Rows are points. The last column is the point's height on a tilted bowl or saddle (a function of degree 2), plus a little noise. Along how many of its main directions does it bend up, bend down or stay straight?
In the rows, 100 means zero.

Points:
[[98,172,86,66],
[135,117,121,99],
[112,148,87,68],
[72,117,109,82],
[78,121,65,68],
[120,32,93,28],
[128,90,128,93],
[115,143,91,72],
[5,72,114,60],
[98,66,58,5],
[144,102,85,104],
[93,83,122,50],
[149,79,103,129],
[158,64,72,121],
[163,113,67,109],
[75,114,95,78]]
Directions: 1 up, 2 down, 0 straight

Points:
[[96,112,159,109,129],
[58,5,45,96,141],
[103,100,77,78,92],
[149,133,108,105,120],
[94,88,169,81,139],
[129,144,104,150,148],
[111,151,63,70,95],
[71,95,163,156,68],
[61,99,83,141,69],
[72,71,122,113,46],
[64,122,136,121,78],
[111,63,89,160,119],
[121,116,137,97,135],
[110,55,97,102,102],
[100,96,156,64,146],
[90,164,115,163,171],
[87,137,126,107,112],
[164,90,88,135,157],
[107,97,89,115,91],
[133,140,148,115,178],
[122,123,111,93,110],
[161,56,112,123,195],
[106,111,80,44,109]]
Directions: 3 up, 1 down, 0 straight

Points:
[[82,60,135,51,166,67,39],
[60,79,92,109,128,34,59],
[75,134,87,106,101,129,61],
[100,99,159,116,123,77,78],
[130,103,146,107,121,62,76],
[92,61,127,79,72,71,95],
[72,74,111,78,133,107,79],
[116,76,108,107,5,102,60],
[136,68,129,134,115,91,95],
[126,86,100,40,96,112,71],
[164,83,96,106,87,76,80],
[77,80,69,88,145,107,67],
[83,120,101,96,99,41,78],
[82,100,118,48,83,67,92],
[99,75,75,116,85,88,96],
[90,66,159,59,24,134,15],
[117,67,46,115,96,93,79],
[86,45,80,105,105,128,84],
[85,84,99,109,145,151,78],
[99,149,111,63,56,79,72],
[132,82,151,129,94,91,89],
[104,153,52,58,144,55,5],
[89,79,97,128,151,83,76],
[85,108,149,84,88,125,72],
[94,74,136,84,116,121,84],
[100,85,23,112,111,90,53],
[113,118,94,66,55,125,67],
[138,68,75,97,68,106,84],
[103,101,108,113,95,159,80],
[123,44,67,133,124,73,73],
[87,115,64,124,86,94,75],
[164,112,48,91,106,57,42],
[78,114,91,154,127,102,67],
[82,111,58,123,74,89,73],
[130,92,100,65,152,72,62],
[117,97,127,94,90,105,94],
[118,113,121,87,89,79,93],
[98,181,141,116,150,114,5],
[78,150,121,122,132,80,42],
[77,120,106,70,140,110,58],
[114,138,117,101,91,88,79],
[93,95,114,108,116,43,81]]
Directions: 0 up, 5 down, 1 straight

Points:
[[92,81,84,102,118,122,101,84,68],
[102,78,101,148,104,83,93,152,67],
[99,90,102,113,104,70,82,68,77],
[105,144,115,99,85,97,49,149,83],
[46,122,93,84,77,90,106,131,76],
[65,107,61,134,52,87,80,86,71],
[97,69,132,76,156,119,92,125,53],
[85,171,116,53,70,75,107,137,75],
[76,85,130,88,107,54,41,42,50],
[144,107,83,89,107,44,73,93,60],
[67,132,128,92,124,122,67,100,88],
[112,78,61,100,59,94,66,46,38],
[94,83,88,81,73,61,136,133,55],
[77,126,96,118,93,92,79,66,89],
[86,84,124,128,73,42,92,106,67],
[133,104,98,82,130,72,73,147,76],
[71,107,118,97,120,178,121,101,31],
[130,135,131,137,148,103,117,103,62],
[87,72,71,60,84,60,138,147,38],
[71,112,102,90,123,116,75,94,87],
[79,99,87,78,86,109,64,118,80],
[81,122,54,137,134,81,89,90,61],
[66,133,79,111,68,94,153,109,67],
[84,137,135,100,54,130,108,125,68],
[57,131,126,56,175,144,133,103,68],
[94,52,79,90,114,118,63,85,38],
[137,120,85,102,59,91,108,118,91],
[67,91,68,97,124,86,102,127,73],
[52,47,105,101,83,104,105,125,43],
[130,90,101,121,91,80,120,80,66],
[104,82,88,63,113,137,95,156,51],
[105,110,72,63,89,137,84,133,75],
[98,82,129,116,85,88,156,115,54],
[76,102,77,149,107,112,74,89,76],
[95,63,82,73,81,71,141,114,44],
[101,92,24,79,109,71,95,82,40],
[85,152,86,91,70,96,103,115,95],
[102,78,124,87,93,118,94,120,75],
[92,87,61,48,60,76,60,114,49],
[62,88,60,113,109,81,91,157,49],
[85,101,97,110,83,85,121,107,89],
[81,128,155,75,112,85,82,134,86],
[90,82,123,106,105,133,49,116,65],
[108,116,67,109,123,74,49,99,69],
[120,111,95,78,107,57,47,120,74],
[104,125,101,142,108,132,62,108,83],
[96,116,90,125,64,124,76,85,90],
[82,93,125,82,73,138,103,129,61],
[87,82,116,127,57,103,136,123,63],
[94,88,54,110,58,185,89,85,5],
[112,57,116,70,108,94,144,141,37],
[49,108,138,130,105,84,51,96,90],
[8,51,76,103,77,112,119,104,5],
[132,75,103,99,110,76,76,99,69],
[89,82,84,116,72,137,5,37,8],
[116,115,68,55,125,135,147,116,68],
[110,85,34,49,153,77,130,111,50],
[77,137,42,129,103,103,94,62,49],
[72,127,101,124,134,70,71,95,84],
[30,110,72,93,86,132,117,95,51],
[44,97,51,136,66,90,95,93,52],
[144,111,86,117,137,98,61,113,70],
[78,122,121,79,102,21,112,115,61],
[96,79,133,86,90,82,102,54,70]]
Directions: 0 up, 6 down, 2 straight

Points:
[[103,91,96,81,86,114,78,89,99],
[94,51,140,110,82,111,96,82,137],
[111,103,84,109,106,64,81,133,94],
[106,116,141,105,103,116,31,88,60],
[120,61,69,96,57,83,100,113,79],
[82,77,93,92,127,74,90,111,92],
[92,106,96,119,110,144,73,91,97],
[98,99,129,88,77,93,143,121,116],
[100,92,116,108,104,120,114,104,115],
[119,66,133,38,154,108,113,74,114],
[47,121,58,102,96,65,41,124,130],
[86,137,125,60,118,74,76,69,74],
[90,99,112,84,66,136,81,153,88],
[144,107,108,98,54,100,93,123,83],
[117,82,83,102,107,55,84,95,84],
[156,139,61,139,60,90,137,91,95],
[110,141,127,96,137,95,87,118,83],
[122,112,120,112,105,94,110,80,108],
[111,61,105,91,110,115,127,83,126],
[86,96,114,107,120,128,122,113,116],
[149,76,47,154,138,83,105,80,50],
[88,59,120,148,117,69,96,86,114],
[92,66,96,101,127,121,113,139,102],
[81,168,127,113,85,107,112,117,95],
[144,97,78,79,111,54,97,144,79],
[57,55,106,132,124,87,93,110,132],
[136,136,127,108,65,71,122,131,101],
[86,55,122,117,96,117,92,141,110],
[87,81,85,80,98,94,100,119,97],
[129,58,55,122,115,165,62,108,77],
[69,74,80,110,76,113,101,65,134],
[146,80,106,95,79,67,102,99,89],
[131,144,128,97,117,114,117,109,108],
[110,80,62,84,130,100,122,82,82],
[122,113,86,119,93,123,110,71,104],
[84,95,89,142,123,73,116,62,96],
[124,91,38,107,102,99,140,120,77],
[74,75,84,56,158,101,111,131,61],
[87,97,125,105,98,83,77,134,91],
[5,88,136,90,88,133,82,84,158],
[94,118,103,122,80,133,109,108,112],
[103,45,69,103,77,107,104,100,100],
[37,57,136,112,117,114,112,102,162],
[89,62,119,134,77,82,86,114,110],
[100,68,92,86,99,128,80,81,108],
[95,135,159,118,93,92,98,81,87],
[111,117,123,120,117,93,79,114,86],
[95,103,96,141,105,96,125,149,113],
[105,70,134,134,111,100,124,107,122],
[93,70,84,119,70,111,65,132,100],
[65,124,65,122,74,100,116,33,103],
[109,95,111,68,102,77,98,66,103],
[62,113,86,78,107,82,152,136,100],
[94,114,110,152,127,114,65,74,72],
[75,70,117,130,81,97,116,78,143],
[138,91,62,83,58,82,105,108,78],
[132,104,51,80,139,126,33,111,72],
[107,93,95,91,126,142,104,116,101],
[68,95,107,93,62,117,140,98,144],
[85,73,81,64,100,62,73,114,78],
[79,105,117,91,93,79,94,119,100],
[82,70,67,114,155,67,75,123,84],
[103,90,103,81,115,119,90,48,112],
[108,83,52,174,67,77,127,119,88],
[144,67,68,115,101,89,48,96,62],
[102,101,117,151,106,76,86,89,90],
[77,148,125,118,65,61,108,155,113],
[67,122,77,101,110,91,93,89,98],
[128,93,82,93,96,99,146,142,96],
[68,56,126,139,123,134,182,72,195],
[105,138,147,122,107,99,114,124,91]]
Directions: 2 up, 3 down, 3 straight
